Each row of a before or after table is a point. The points were changed in one or more steps. Then noise was added and the rows were shuffled. The steps act on columns, c1 being the first. What was done? A step turns or swaps two columns, mirrors them in a line or flattens them onto one, adds a multiple of one to another, or multiplies or shifts one. Angles are multiples of 10 degrees, from the lower column toward the higher: turns from -170 to 170, lines from 10 to 170 but not 90. Use the fewest steps. Two steps may share a column if one is a turn and the other turns, adds or multiplies; they go together, in the order done. Otherwise the lowest column goes first.

Before:
[[  6 -49]
 [-10 -23]
 [  6  80]
 [  4 -45]
 [  6 -48]
 [ -4 -55]
 [ 28 -53]
 [ 16 -33]
 [ -7  75]
 [-13 -57]
 [  9   1]
 [  4 -35]
 [ 25 -52]
 [ 10 -49]]
After (14 x 2):
[[-59  -3]
 [-47  19]
 [-45  15]
 [-46  34]
 [-42  11]
 [-55   6]
 [ 81  -7]
 [-25  -4]
 [-49  39]
 [  3   8]
 [ 71 -21]
 [-29  22]
 [-34  10]
 [-47  14]]
Steps: mirror c1 and c2 in the line at 40 degrees

Before (8 x 6):
[[ 41   0   8 -25  36  25]
 [-25 -22   7   7  99  -6]
 [ 24 -25  27 -34  29 -58]
 [  5  -4  42  11  10 -54]
 [ 49  -6  -8  14  45  -1]
 [ 21 -44   9  22 -10  26]
 [  9  56  31   2   5 -28]
 [-57  -6 -63 -12  43 -22]]
After (8 x 6):
[[ 21   3 -14  20 -12  24]
 [ 23 -28  -3 -42  44 -58]
 [-27  28 -51 -85  57  -6]
 [ 41 -39  48 -43 -27  24]
 [ 49 -33  61 -31  32   0]
 [-57 101 -44 -46  37 -23]
 [  7 -62  46  -1  30 -31]
 [  5 -37 -18  -6  71 -60]]
Steps: add 1.5 times c1 to c2; turn c2 and c3 by 120 degrees; turn c4 and c5 by 60 degrees; add -1 times c6 to c5

Before, 10 rows:
[[ -90  -28   -6  -15  -18   -8  -10   39  -12   31   57]
 [ -12  -28   53   -2  -17   58  -57   -1   -1  -26    6]
 [ -54  -38    9   -3    3   37  -18  -37   -4  -48   50]
 [  -3   -7  -25   26  -31  -19   58   26   56  -21   26]
 [ -25   74   -3   -5   -7   30  -13   31   -5   35   64]
 [ -15  -41  -40  -40  -28  -32   45  -43   27   29   10]
 [ -73   63    4  -53  -62   49   10  -45    5   -9  -15]
 [-108   13   53   44   43   72  -44  -88   63  -39  -12]
 [ -54   13  -39    1   -6    0  -17   -5  -12   -7  -18]
 [ -17  -55   22  -23   -7  -25   31   -9  -72    8  -12]]
After (10 x 11):
[[  0 -10  78  26  -7  25 -16  35  -6  36  62]
 [-36 -23  63  51 -63  51 -72 -42   7 -11 -15]
 [-47  24  -8  10 -28 -19  39  29  37 -25  20]
 [ -6  10 -28  78 -18 -11 -43  37  -7  31  55]
 [  9  38  18  56  -5  -4 -21  -3  -9  -3 -22]
 [-40 -14 -55   4  -7 -22 -14 -12 -48   7 -16]
 [-58  44 -28  -1 -28 -34 -26 -45  19  33   7]
 [ 11   3 -36  48   2  38 -26 -38  -5 -47  43]
 [ 49 -55   8 117  51  71 -10 -90  44 -35 -10]
 [ 47 -49 -34   7 -19  57 -24  -2   2 -27   8]]
Steps: turn c1 and c4 by -70 degrees; turn c1 and c7 by 70 degrees; turn c2 and c3 by 100 degrees; multiply c9 by 0.7

Before (12 x 14):
[[-11   9 -18 -16  31   2 -16  35  32  -3   1   8  27  -8]
 [  8 -27 -18 -23  19  32  15  13 -24   4   4   5 -12 -31]
 [ 32 -30  23 -26  36 -21  57  29 -11 -13  45  60 -10 -27]
 [ 54 -25   9 -28 -19  45  42 -21  17   1 -29  47 -15  16]
 [ 60 -16   7  32  32  17  10  41  13  53 -38   1  15 -29]
 [ 47   7 -23 -15  -1  11   9   6 -44  39  34 -35  59   1]
 [-18 -30  42 -30  25  36  69   9 -34 -23  21  21  20  22]
 [  3 -32  -6   3 -52  51  35  -3 -45 -12 -28  25  21  23]
 [-18  20   0 -25  22 -26  30  -5 -23  33  24  52  52 -17]
 [ 37  28  60 -13  16  32  -2 -18 -40 -24  19 -25 -15  51]
 [ 19 -17  62  38  -5 -22  29 -22   3  15   5 -10  -5 -16]
 [ -6 -53   8 -29  14 -25  -1  -3 -45  48  -7  22  32  -3]]
After (12 x 14):
[[-17 -30  43  11  23  33 105 -30  -1 -23 -47  47 -11  24]
 [ -9 -47   8 -12  15 -25 -25 -26 -17  45 -42  48 -28  -2]
 [ -6  10 -17  36  37   2 -13 -14  32  -4  16  16 -22  -7]
 [  6 -27 -20  10  18  32  44 -26 -22   6 -17   9  15 -32]
 [ 61 -16  12  43  27  17  27  31 -11  48  25   0 -28 -29]
 [ 16 -15  61 -25  -6 -25   7  37   1  12   3 -18   4 -10]
 [-22  23  -1  -4  22 -23   4 -28  22  34 -47 104 -29 -15]
 [ 55 -27   7 -19 -16  47  87 -32 -12   3  32  97  -6  16]
 [  5 -39  -8  -2 -55  54  84   1 -38  -9 -29  52 -37  23]
 [ 36  30  56 -21  21  33  35 -11 -22 -22 -39 -48  24  50]
 [ 31 -31  23  31  37 -19  35 -33  20 -18 -31 127  35 -30]
 [ 48   5 -18   6   4   9  15 -16  21  35 -73 -70 -33  -3]]
Steps: swap c4 and c8; add 1 times c6 to c7; turn c11 and c13 by 150 degrees; turn c9 and c11 by 50 degrees; multiply c12 by 2

Before, 10 rows:
[[ -26  -48  -19   30   11   16  -17   10  -57   21    4  -58   35   33
    11   16  -49   15  -20   -9   22    1  -28  -55]
 [  -6  -16  -33  -10   60   49  -26   37   24  -91   -9   43   16  -36
     3   19   26   27  -22  -44  -38   16  -32  -35]
 [  72  -26  -17   51   91  -49  -25   51  -14  -28   46  -27   22   11
   -17   11  -11  -25  -37    7    6  -90   48   20]
 [  77    4   -3  -61   36  -41    0   18    2    6   12   -9   -5  -14
    46   -4   20  -22  -86   29  -41   35   47   14]
 [  31    1   13    6    8  -62 -104  -37   36   44  -12   39   99    3
    55  -53  -45   17  -19   29  -19  -55   56   12]
 [   6    6  -24    7   27   31   -6  -53  -10    3  114  -13   45  -41
    72   29  -19  -56   42   13   -2   27    2   -4]
 [ -16   61  -22  -11  -20  -52  -83    8   60  -24   24   27   49   21
   -10  -17   11  -35  -62  -48    8   -8   43    1]
 [ -38   59   27   32   13  -63   18  -39   14   -4    4  -15  -53  -14
    78  -28   16   30   24   64    7   45  -41   53]
 [  15  -68    2   -6   38    5  -78   10   43   10   -8   52   44  -59
   -29  -36  -40   22  -15  -10  -32   28  -17   16]
 [   5  -52  -15  -22   -9    4   53   62   40   -7  -19   34   -6   -4
    15   29  -56  -24  -13  -26  -34   39  -13    5]]
After (10 x 24):
[[  32    0   11    8    9  -15 -105  -35   34   45  -59   39   98  -18
    54  -51  -45   11  -18   28  -21    6   56   12]
 [ -21   61  -23  -11  -19  -40  -85    6   57  -24  -33   28   48  -31
   -12  -16   12  -31  -63  -48    6   50   47    5]
 [   0  -16  -33   -9   60   47  -25   36   26  -92   36   46   15   12
     3   21   26   27  -19  -47  -37   78  -32  -35]
 [  68  -25  -16   52   94  -41  -25   51  -13  -29  -23  -26   23  -50
   -16   12  -12  -35  -37    7    6  -31   48   20]
 [ -23  -50  -18   30   10  -28  -19   10  -54   20   15  -59   32   22
    13   16  -50   17  -20   -8   20   59  -27  -57]
 [  18  -69    2   -8   37   56  -79   10   41   12    1   50   43  -22
   -30  -36  -40   20  -15  -11  -31   89  -16   18]
 [ -33   59   26   33   10   -1   19  -42   16   -4  -53  -15  -51  -37
    77  -27   17   35   24   63    8  104  -41   53]
 [  73    5   -3  -61   36   -4   -1   19    2    6  -31   -9   -7  -35
    46   -4   20  -34  -86   29  -41   94   48   14]
 [   2  -52  -17  -21  -10   13   54   63   41   -8   -6   35   -7   18
    16   30  -56  -26  -14  -25  -32   99  -13    4]
 [  -4    8  -24    5   23   -7   -7  -54   -9    4   85  -11   46  -93
    69   28  -18  -53   44   12   -3   87    0   -3]]
Steps: turn c1 and c18 by -10 degrees; turn c6 and c11 by 60 degrees; turn c6 and c14 by 60 degrees; shift c22 by 60
